Each row is a point. To make a cloud, some directions were put in groups of two or more. Within a group, all points are equally far from the middle, so they leave a hole (a ring in 2 directions, a hollow ball in 3). The other directions are filled evenly. Then the cloud was stretched, turned, moved and blurred a little. How many holes are there, and how many directions does each take, smallest first?
In the rows, 128 means zero.

Cloud (20 x 3):
[[123  88 148]
 [135 169  76]
 [151 163  68]
 [110 116 102]
 [151 174  64]
 [126 182  87]
 [108 162 148]
 [180 157 116]
 [116 180 118]
 [ 59 119 161]
 [118 153  89]
 [ 99  81 128]
 [177 190 123]
 [ 70 109 129]
 [ 70 117 131]
 [136 115 155]
 [131 147  82]
 [117  81 155]
 [151 165  67]
 [144 116 143]]
Holes: 1 (2)

Cloud (29 x 4):
[[196 117 117 127]
 [127 105 158 165]
 [105 124 174 165]
 [114  89 167 142]
 [106 121 189 157]
 [118 154  89 191]
 [144  73  54 159]
 [117 159  81 180]
 [100  64 111 125]
 [156 161  94 129]
 [ 83 149 127 158]
 [ 95  71 119 151]
 [153 121 173 169]
 [136 128  74 116]
 [118 173 183 147]
 [105 109 128  79]
 [140 149 162 184]
 [154  95 155 132]
 [100 141 146  82]
 [ 74 148 120 146]
 [ 82  88  99 185]
 [111 137 113  98]
 [124 175 185  94]
 [108 110  86  98]
 [136  74  65 178]
 [113 163 103 154]
 [158 177 107 144]
 [144  74  63 157]
 [168 104 106 121]]
Holes: 1 (2)

Cloud (53 x 6):
[[165 155 158 176 160 102]
 [113 115 149 176 181 103]
 [115  99 172 103 168 153]
 [ 96  75 133  98 189 156]
 [145 156 182 126 117 138]
 [136  82 172 131 182 127]
 [177  94 128  71 160 132]
 [157 125 167 153 183  87]
 [126  85 129  88 171 190]
 [117  84 136 162 195 139]
 [124 157 131 177  81  74]
 [125  83  86 143 214 146]
 [ 87 107 125 179 156 100]
 [129  67  98 143 115 137]
 [129 142 166 153  94 159]
 [155 173 146 156  81 106]
 [103 138 131 178 136  65]
 [105 107 166 106 167 158]
 [ 79 142 124 190 149 122]
 [129 140 164 154  94 162]
 [129 148 150 182 176  92]
 [119 101  92  73 141  84]
 [139  99 121 179 146 171]
 [130 163 130 108  72  96]
 [152  78 110  88 205 148]
 [187  96 132  88 161 114]
 [ 90 146 141 169 159 155]
 [138  66 160 102 159 164]
 [110 130 138 191 171 152]
 [ 94  83  80 157 193 135]
 [ 87  95  62 166 144 128]
 [ 79 122  69 173 175 158]
 [ 63 123  78 149 111 159]
 [149 110 151  96  96  58]
 [108  97 144 104  80 162]
 [ 74  81 116  95 168 149]
 [146  97 177 106  89  84]
 [ 62 135 126 141 131 142]
 [ 95 149 149 109  83  89]
 [135 104 104  69 113  86]
 [180  85 113 103 166 130]
 [176  88 113  92 134 111]
 [131 147 174 146 122 159]
 [151 122 160  88 190  87]
 [154  70 113  93 196 156]
 [120 123 148 190 175 134]
 [106 171 133 112 151  99]
 [136 112  99 169 123 181]
 [143 161 105 124 174 154]
 [ 85 116 114 133  74 162]
 [ 82  80  87  81 124 142]
 [155 160 158 176  88 106]
 [171 166 148 167 113 108]]
Holes: 3 (2, 2, 2)

Cloud (74 x 8):
[[ 90 137 133 143 148 161 166  78]
 [164 132 146  89 123  86 145 128]
 [ 95 142 163 167 183  93 208 138]
 [131  89 164  41 104 135  93 165]
 [132 169 134  70 171 118 135  99]
 [123 144  96 128 105 137 110 124]
 [124  92 146 131 131  75 128 200]
 [ 90 148 162 206 116  65 141 152]
 [116  90 186 188 112 117 115 143]
 [ 74  84 157 180 142  99  86 154]
 [164  52 114 176 103 116  91 167]
 [137 139 170 179 108 126  78 139]
 [105  81  89 115 129 125 116 156]
 [114 112 143 158 160 100 147  65]
 [ 96 166 151 152 180 104 150 181]
 [116  85  65 141 121 141 135 132]
 [ 51 122 129 121  98  79 108 170]
 [156  86 108 180 133  54  83 101]
 [178 146 119 171 107 116 134 178]
 [108 142 153 168 195 130 151  63]
 [102 138 158 156 222  97 131  98]
 [ 58 131 105 195 130 126 195 167]
 [103 165 130  98 149  94 119 148]
 [113 109 131 180 150 113 169 106]
 [ 60 144 129 107 127 126  77 104]
 [125 180 104  83 142 122  99 105]
 [130 129  77 128 125  96 138 137]
 [ 48 113 163 129 175 107 185 176]
 [ 43  91 146 134 204 127 194 140]
 [139 109 138 180 136 120 181 101]
 [ 73 111 144  53 131 134 161 165]
 [154  87 145  98 117 114  91 168]
 [ 57 149 166 127 152 111  84 119]
 [145 148 124  83 123  76  39 158]
 [153 143 185 123 147 107 105 167]
 [ 90  98 102 147  89  43  71 139]
 [118  84 120 150 115  75  94 129]
 [111 151 121  31 171 117 110 110]
 [ 76 135 155 107 151  83 118 116]
 [ 89 115 150 207 131 145  99 137]
 [100 182 129 103 172  89  92 170]
 [129 129 104 162 130  64  94 126]
 [105 145 136 205 166 108 149 184]
 [ 90 116 119  95 156 131 133 157]
 [195 148 100 145 111 124  66 125]
 [165 121 162 144  68 106  87 109]
 [146 116 152  87  75 118  83 183]
 [177  96 148 125 139 136 100 172]
 [ 99  61 108  97  89  78  77 117]
 [138 105 138 171 176 141 131 137]
 [ 90 136 134 127  88 109  84  87]
 [168 124 109 110 177  87 108 103]
 [ 84 184 122 153 154  80  75 143]
 [141 101 145 165  88 124 123 110]
 [ 65 130 103 214 131 103 145  83]
 [128 107 127 183  91  86  87 132]
 [100 141 143 143 171  94  29 140]
 [ 96 160  74 130 110 146  67  97]
 [ 87 120 185 170 123 137 160 121]
 [106 178 141 132 102 147 103 115]
 [129 107 154 180 130  90 105 172]
 [135 131  92 124 139 150 118 128]
 [118 121 129 158 179  94  93 123]
 [147 159 195 123 111 109  84 157]
 [ 28 149 140 120 138  97 167  79]
 [138 120 180 111 192 127 173 153]
 [158 156 111 150 112  62 107 165]
 [ 98 103 157 204 147 145 147  93]
 [103 142 136 158 150  86 138 187]
 [109 108 130  64 166 165  91 107]
 [161  97  82 110 143 101  47 148]
 [120 130  90  80 151 146 102 171]
 [144 114  94  72 113 128  51 167]
 [139 134 106 127 118 127 161 119]]
Holes: 0

Cloud (92 x 9):
[[156 120 123 175  93 161 108 179 172]
 [ 88 135 129 126  91 119 129 118 143]
 [102 159  98 166  61 133 185 160 117]
 [177 116  99 124 155  81 106 132 115]
 [184  93 114 101 118 118 159 170 166]
 [184 108 113 113 149  90 181 170 148]
 [ 79 165 132 156 163 109 105 103  94]
 [142  87 125 163 102 158  94  78  82]
 [143  60 127 174 155 124 176 139 102]
 [149 123 127 117 108 129 121 196 185]
 [125 104 126 149 153 176  75 185 147]
 [134 133  58 169  71 117 119 139 187]
 [135 178  74 196  83 108 155 109 147]
 [ 98  89 156 163 142  84 177 127 106]
 [140 126 117 127 166 145 198 177 167]
 [ 66  78 109 156 101 178 113 178 106]
 [134 186  89 135 125 102  91 160 163]
 [116 192 158 152 149 117 144 177 113]
 [142 201 101 121  92 126 191 158 160]
 [115 183 107 114  90 107 113 138 150]
 [185  88 128 125 107 171 144 121 135]
 [178 188 157 137 149 111 110 102 114]
 [126 203 145 142 145 104 122 124 106]
 [ 54 145  92 170 108 153  87 138 106]
 [238 125 125 115 107 102 165 146 137]
 [156  90  81 166 120 111  86 172 100]
 [180 153 128 140 102  67 134 119 164]
 [ 96 111 101 198 110 130 117 100 156]
 [133 163 116 100 150 118 136 192 157]
 [ 95 148 117 181 169  91 131 110 135]
 [153 162  98 182  78  85 115 169 136]
 [179 114 172 118 155  76 101 144 108]
 [189 126  77 156  41 133 113 183 127]
 [ 80 139  94 152 142 140 103 185  87]
 [ 80 103 118 170 103  96 120 126 130]
 [195  85 137 130 136  92 111 113 150]
 [166 187 112 127  76 125 135 156 174]
 [ 91 161  58 185 121 132 194 146 136]
 [128 134 175 183 176 123 111 126  82]
 [185  90 109 125  95 143  99  84 134]
 [ 98 113 106 174 136 142 150 146 193]
 [171 146 143 130 107  79 157 117 170]
 [225  84 131 157  94 139 146 167 123]
 [ 49  99 116 154  87 135 134 168 119]
 [ 88  92 129 175 114 189 126 176 140]
 [113  91 203 183 163 156 133 130  79]
 [221 136 138 126 161 127 165 126 146]
 [120 144  97 190  82 185 115 140 142]
 [125 106 117 143 165  92 108 106  82]
 [120 111 121 149 133 143  45 210 111]
 [227 117 165 146 133 104 134 124 140]
 [ 88 151 117 130 106 183 170 163 123]
 [106 102 192 140 193 115 131 133  82]
 [123 103 102 128 123 197 128 136 157]
 [160 135 111 151  35  91  90 165 149]
 [142 156 170 151 105 163 133 212 120]
 [163 121 144 161  74 149 129  82 109]
 [ 87 189 127 166 124 123 217 125 111]
 [118  95 177 147 128 151  80 107 126]
 [114 110 155 156 142 129 129 198 167]
 [159 136 141 147 145 146 142 215 103]
 [170  91  94 121 118  92 143 191 165]
 [144 112  84 148  79 183 152 142 149]
 [179 142 151 127 175 104 168 151  86]
 [ 94 170  93 134 155 124  91 174 128]
 [194 109 183 148 167 139 162 125 121]
 [122 136  92 174 149 133 202 178 156]
 [142  84  95 159 151 164 155 148 170]
 [136 171  54 148  76 101 193 155 159]
 [ 99 168 185 151 185 134 176 141 124]
 [175 100 149 144 146 118 225 121 122]
 [215  97 140 170 136  97 118 146 102]
 [105  82 139 128 199 130 115 104 104]
 [116 108 132 141 101 107 135 101  56]
 [164 128 192 143 132 101 103 172 146]
 [132 107 162 196 120 162  94 114 131]
 [205 132 165 156 108  83 204 136 108]
 [129 113  62 181  79 172  96 143 146]
 [165 180 168 139 132 136  97 115 132]
 [117 136 130 167  61 176 117 149 133]
 [165 108 116 153 178  90 167 137 109]
 [ 78 161  51 124 105 116 172 141 145]
 [138 114 163 133  96 134  85 112 139]
 [108 135  71 155 107  82 159 178 158]
 [127  78 109 160 120 126 149  65 127]
 [154 136 146 189  63 158 107 170 129]
 [167 153  71  93  94 104 163 152 137]
 [156  91 111 156 135 146 211  89 131]
 [149 123 131 181  50 156  74 172 135]
 [194 139  90 156 133  76 144  93 115]
 [ 79 170 148 136  98 130 140 182  82]
 [ 89 168 125 160 136  87 116 154 104]]
Holes: 2 (2, 6)
